Rows are points. To make a cloud, some directions were put in groups of two or more. Within a group, all points are equally far from the middle, so they leave a hole (a ring in 2 directions, a hollow ball in 3). The other directions are filled evenly. Then the cloud was stretched, turned, moved and blurred a little. How many holes are there, and how many directions does each take, smallest first?

Cloud, 19 rows:
[[ 2.8 -2.5 -3.3]
 [ 4.1 -1.3 -1.4]
 [-4.9 -0.4 -3.2]
 [ 2.9  5.9  1.2]
 [-0.5  7.6  2.0]
 [ 3.1 -1.1 -1.7]
 [ 0.0 -0.7  3.6]
 [ 0.3  8.2  2.8]
 [ 0.3  5.6 -3.8]
 [-4.7  0.2 -2.2]
 [-3.2  5.9 -4.5]
 [ 1.6  6.9 -1.0]
 [ 3.4 -0.5 -6.2]
 [-4.2  4.3  0.7]
 [-4.5  2.9 -3.9]
 [ 5.3 -1.4 -0.1]
 [-4.0  4.3  0.9]
 [-4.3  3.6 -6.1]
 [ 3.0  3.3 -2.4]]
Holes: 0

Cloud (30 x 4):
[[-6.0  0.9 -1.8  2.6]
 [-5.9 -2.2 -5.0 -3.5]
 [-2.7  1.4 -6.5 -4.1]
 [ 4.8  0.2  2.9  0.4]
 [ 4.6 -1.6  2.3 -4.4]
 [-1.1 -0.7 -0.7 -8.5]
 [ 2.9  3.4 -5.1  2.5]
 [ 1.4 -0.9 -5.7  4.2]
 [-5.9 -2.7  1.4 -4.2]
 [ 3.5  5.5  1.4 -3.3]
 [-0.1 -4.3 -2.2  4.0]
 [ 0.4  5.0  3.1  1.1]
 [-4.7 -2.9  0.6  1.9]
 [ 5.4  3.2  0.1 -3.7]
 [ 3.8  6.1 -0.7 -0.9]
 [ 1.6 -1.2 -4.4  4.8]
 [-3.9  4.6  2.6 -4.7]
 [ 2.6  0.8  1.5  4.0]
 [-6.0  3.6 -3.8 -0.1]
 [ 0.8  4.7 -5.5  1.6]
 [-1.6  1.4 -6.9  2.6]
 [ 0.6  3.1  4.4  0.6]
 [-0.1  2.7 -3.7 -6.8]
 [-4.3 -0.8 -5.0 -5.7]
 [-0.4  0.4 -7.3 -3.2]
 [-4.0 -1.2  3.9 -1.3]
 [ 3.9  2.5  2.1 -5.8]
 [ 0.8  5.7  0.9 -5.8]
 [ 3.7 -5.7 -1.7 -1.4]
 [-3.0 -0.5 -6.8 -4.0]]
Holes: 1 (4)

Cloud:
[[ 5.8  1.1 -4.2 -1.3]
 [ 3.6 -2.0  2.3  4.3]
 [-2.2  0.0 -2.9 -5.0]
 [ 2.1  1.7 -4.4  1.9]
 [ 4.0  1.1  1.0 -7.0]
 [ 2.8 -2.9  2.3 -7.5]
 [ 0.1 -6.8 -3.3 -3.0]
 [ 1.5 -1.9 -3.8 -6.7]
 [ 6.1 -0.1  4.9 -2.7]
 [ 0.2 -6.0  2.1  2.2]
 [ 5.0 -6.1  1.6  1.6]
 [ 1.1  0.1 -1.9 -7.3]
 [-2.9 -5.4 -1.1 -3.4]
 [-2.1 -5.3  3.4 -1.8]
 [ 1.9  2.7  4.5 -3.6]
 [ 1.3 -4.6 -4.2  2.3]
 [ 0.4  2.2 -0.6  3.6]
 [-1.2 -6.8  1.3  0.0]
 [ 5.1 -1.1 -3.9  2.6]
 [ 3.7 -1.5  2.1  4.3]
 [-0.4 -6.7  0.5  1.6]
 [ 2.1 -2.3  5.6 -5.1]
 [ 0.3  0.5 -5.6 -2.1]
 [ 0.9  3.7 -0.9 -4.8]
 [ 2.7 -4.4  1.4 -7.4]
 [-1.2 -7.0 -0.9 -0.4]
 [ 1.3 -6.8 -3.6 -0.1]
 [ 2.9 -7.3 -1.7 -4.4]
 [ 5.9 -2.0 -3.2  2.4]
 [ 4.5 -5.4 -4.4  0.3]
 [ 0.3 -0.2  2.4 -7.2]]
Holes: 1 (4)

Cloud, 55 rows:
[[ -0.1  -0.2  -2.1   4.6  -4.5   1.8]
 [ -3.3  -1.7  -4.9  -0.7  -8.4  -3.4]
 [ -4.3   2.7   0.2  -3.0  -1.7   2.3]
 [  5.3   2.9  -3.9  -0.2   3.4  -1.0]
 [ -1.4   2.4   4.9   6.7   2.3   0.0]
 [  0.4   3.4  -2.8  -4.1  -7.6  -4.5]
 [  3.5   0.7   2.4   4.3  -2.0  -3.0]
 [ -1.7   4.5   0.3  -0.2 -11.3  -0.6]
 [  1.5   0.5   2.0   2.8   5.2  -2.0]
 [  0.0   5.8   1.4   1.0  -8.7   2.8]
 [ -7.4  -0.2   1.4   1.0  -3.8  -1.1]
 [  1.8  -6.2  -2.3   5.5   0.5  -3.9]
 [  2.4   0.6  -0.7   7.5  -4.2   1.2]
 [  5.6   0.7   4.9  -0.2   5.2  -4.8]
 [  2.9   1.0  -0.3   1.2   0.7  -0.1]
 [ -5.5   4.2   0.5   1.0   0.2   4.5]
 [  6.5   3.4   1.5  -0.1   6.1  -2.3]
 [  2.5   0.7  -1.3  -0.3  -2.2  -5.1]
 [ -0.7   4.2   5.4  -0.3  -0.3   2.3]
 [  3.1   0.3  -6.3  -1.0   2.2  -3.9]
 [  3.8   9.0  -1.2   3.5  -0.7   1.1]
 [  2.5   5.0   4.2  -0.7  -3.6  -8.4]
 [  3.0  -0.6   5.3   6.4   2.7   3.1]
 [ -1.5   8.1   0.7  -1.2  -7.4   3.9]
 [  2.5  -1.5  -0.3  -0.5   3.8  -2.0]
 [ -2.4   4.7   3.3  -1.7   3.2   5.1]
 [  4.7  -0.1   0.2  -2.5   5.0  -0.6]
 [ -0.2   7.0  -0.2   2.0  -7.7   3.3]
 [  0.7   4.0   0.6  -3.1  -0.9   4.3]
 [  5.0  -0.1   0.3  -0.2   6.7   1.9]
 [ -3.0   4.9  -0.6  -1.4  -7.4  -4.6]
 [ -4.4  -3.3   1.9  -1.3  -3.6  -3.2]
 [  3.0   0.0  -3.2   0.5   1.5   2.6]
 [  3.3   6.4   0.5   2.9  -3.2  -0.4]
 [ -4.9   3.6   5.5  -1.2  -7.3  -1.2]
 [  2.4   2.9  -0.4  -4.9   5.8   7.5]
 [  2.6   3.4   5.5   4.0  -4.1  -1.2]
 [  1.7   5.4  -2.1  -2.7  -5.5  -7.6]
 [  2.9  -4.2   0.1   0.8  -6.0   0.4]
 [ -0.6  -2.3  -1.5  -1.0  -5.7  -2.3]
 [  1.9   6.7  -0.5  -0.6   5.0  -4.1]
 [  1.8  -1.7  -3.3   1.3  -4.3  -3.6]
 [ -0.5   3.0  -0.9  -0.3 -10.1  -0.6]
 [ -2.0  -0.3   2.5  -0.3   4.6   8.1]
 [ -2.7   6.3  -7.2  -7.1  -0.6  -1.3]
 [  2.7  -3.5  -0.8  -2.7   1.4  -4.0]
 [  4.8  -5.0   1.0   0.2   1.2  -7.4]
 [  4.9   4.5   1.8  -1.0   0.0   1.7]
 [  4.8   4.2   3.4   0.4  -3.4  -6.6]
 [  4.8   3.0  -1.9   3.1  -1.7   0.5]
 [  2.6  -2.8   0.2  -5.3   2.3   1.9]
 [ -7.7  -1.5   2.9   2.2   0.1  -1.5]
 [  2.1   2.7  -1.5  -1.4   2.5   3.6]
 [  1.2   7.4  -6.7  -4.0   0.2   2.8]
 [ -0.7  -2.2  -0.4  -2.5   4.0   4.5]]
Holes: 0

Cloud:
[[ 3.7  8.2 -4.8  2.9 -0.6 -1.0]
 [-5.0 -6.5  1.7 -5.0  0.7 -2.3]
 [-1.1 -5.3  6.6  5.1 -0.1 -1.2]
 [-2.2 -0.8 -3.7  4.7 -3.7 -2.0]
 [ 3.2  4.7 -2.0  7.3  2.0  2.1]
 [-0.2  9.0 -6.9  0.1 -2.2 -1.8]
 [ 2.4  3.6  1.1 -0.7  5.7  0.5]
 [ 0.4  2.5 -4.5 -2.3  4.6 -2.8]
 [-5.2 -1.6  4.2  2.7 -2.5  1.1]
 [ 5.2  3.3  0.9  6.8  0.2  4.1]
 [ 1.3  9.5 -4.9  0.3 -0.2  2.3]
 [-5.6  5.2  2.2  2.8 -0.7  0.2]
 [ 1.9 -1.1  0.0  6.6  5.0  0.5]
 [-1.9  0.5 -2.1 -6.3  3.0 -0.4]
 [-1.0  4.2 -2.6 -4.7  2.7  2.4]
 [-1.1  5.4  5.2  2.3  5.9  1.8]
 [-4.4  1.8  5.9 -0.9 -1.5  3.2]
 [ 2.0  2.4  2.4  0.1 -4.6  4.0]
 [ 3.6 -3.5  3.5  3.4 -2.2 -3.1]
 [-1.2 -7.3  7.2 -0.3  0.4  0.2]
 [-4.4 -7.6  1.3  0.9  3.3 -2.7]
 [-0.6 -6.5  5.1  4.4  4.6 -1.5]
 [-3.5  3.7 -0.5 -3.1 -5.2  2.0]
 [-4.3 -5.6 -0.9 -3.6  2.4 -4.8]
 [-3.8 -1.3 -5.3  1.1 -3.4  1.6]
 [-2.1  3.8  0.4  0.2 -4.8  4.7]
 [-2.4 -4.2  3.2  5.1 -2.2 -2.0]
 [-1.3 -2.3  1.1  2.4  5.1 -5.1]
 [ 1.8 -4.6  1.3  1.1 -2.9 -4.9]
 [ 1.1  4.6  0.6 -3.1 -4.1  0.7]
 [-1.6 -5.1 -0.3  0.9 -3.3 -5.3]
 [-3.3  1.8 -7.3 -3.2  2.4 -2.1]
 [ 2.4 -3.2  7.6  2.1 -0.3 -0.3]
 [ 0.3  0.7  6.1  5.2  5.2 -1.1]
 [-3.2  1.6 -2.4 -0.6 -1.0  5.9]
 [-3.3 -1.4  0.3  5.0 -3.3 -1.4]
 [-3.6 -2.8 -1.7 -3.9 -4.0 -4.8]
 [ 2.9  4.2 -7.7 -0.5 -0.9 -2.8]
 [-0.6 -3.4  8.8  4.3  3.9  2.2]
 [-3.4  8.2 -3.9 -1.7 -2.5 -3.5]
 [-5.8  0.2 -0.4  0.9  3.0  4.3]
 [ 2.4 -5.2  4.8  3.2 -2.5 -2.1]
 [ 0.1  4.9 -1.4  6.7  0.2  4.2]
 [-6.1 -4.9  2.1 -5.0  1.6  1.0]
 [-2.7  6.8 -1.1  0.5 -4.1  3.8]
 [-1.8  4.5  1.7  3.9  2.5 -4.4]
 [ 1.4  2.1  2.7  8.1 -2.1  1.4]]
Holes: 2 (2, 4)
